Every row gives one point. A path goes straight from each point to the next, and from the last back to the first. The post is the endless flat space through its rows: a point in 2 columns, a line in 3, a plane in 4, and so on, so that a path can go around it. How many times does the path go around the post? Going back the other way cancels.

Post:
[[0.1, 2.3, 4.0],
[-2.1, -2.6, -4.7]]
Path:
[[-5.4, 0.8, -1.8],
[0.1, 5.5, -0.8],
[5.3, 2.5, -4.7],
[4.0, -2.3, 2.5],
[-1.8, -5.2, 7.2],
[-4.1, 2.0, 3.2],
[-6.5, 1.1, -4.6],
[-7.1, 1.9, 7.0],
[-0.6, -2.3, 4.4],
[1.3, -3.3, -2.1],
[0.7, 0.6, -5.3],
[-4.1, 6.5, -0.9],
[-5.0, -2.4, -2.1],
[-3.1, -2.9, 3.8]]
Times around: 0

Post:
[[0.3, 1.3, -8.3, -1.5, 3.4, -3.1, -6.5, -0.3],
[-1.0, 0.6, 7.2, -2.6, -0.6, 1.2, 9.4, -6.6],
[2.9, 2.1, 4.3, -2.3, -0.7, -6.1, -3.7, -0.8],
[3.1, 0.0, -4.6, 4.1, -2.1, -3.6, -6.4, 0.7],
[-2.6, 1.0, -5.8, -6.4, 2.6, 8.5, -1.6, 3.9],
[2.9, 3.3, 5.3, 0.4, 4.9, -5.3, 2.0, 1.6],
[-1.5, 3.2, 6.4, -0.7, 3.5, 3.2, 1.3, -4.1]]
Path:
[[4.8, 2.5, -2.8, -1.4, -2.7, 3.3, -0.3, -1.3],
[0.2, 3.4, -0.1, -2.9, 9.7, 6.3, -1.7, -3.2],
[2.1, -1.0, 1.9, -1.5, -3.4, -2.3, -4.4, -0.2],
[-3.8, 2.7, 4.3, -5.0, 3.7, -8.6, 0.9, -5.5],
[-2.1, -1.6, -1.8, -1.1, -3.0, -2.9, -1.6, 0.2],
[-0.9, -1.0, -1.6, 1.3, 3.0, 3.5, -6.9, -1.9],
[3.5, 3.0, -0.9, -7.9, 3.1, 4.6, -7.8, -1.3],
[3.9, 1.4, 2.0, 2.6, -1.1, -1.5, -1.3, -2.9],
[2.7, -3.3, -0.8, -3.1, -6.6, 6.1, -0.8, 3.7],
[-2.0, 0.2, 4.8, -1.7, 7.1, 0.3, -5.0, 3.9],
[0.8, 1.4, 3.1, 5.2, 0.5, -6.7, -0.6, -4.6],
[1.1, 6.8, 0.4, -2.5, 2.8, -3.6, 6.3, 1.2]]
Times around: 1
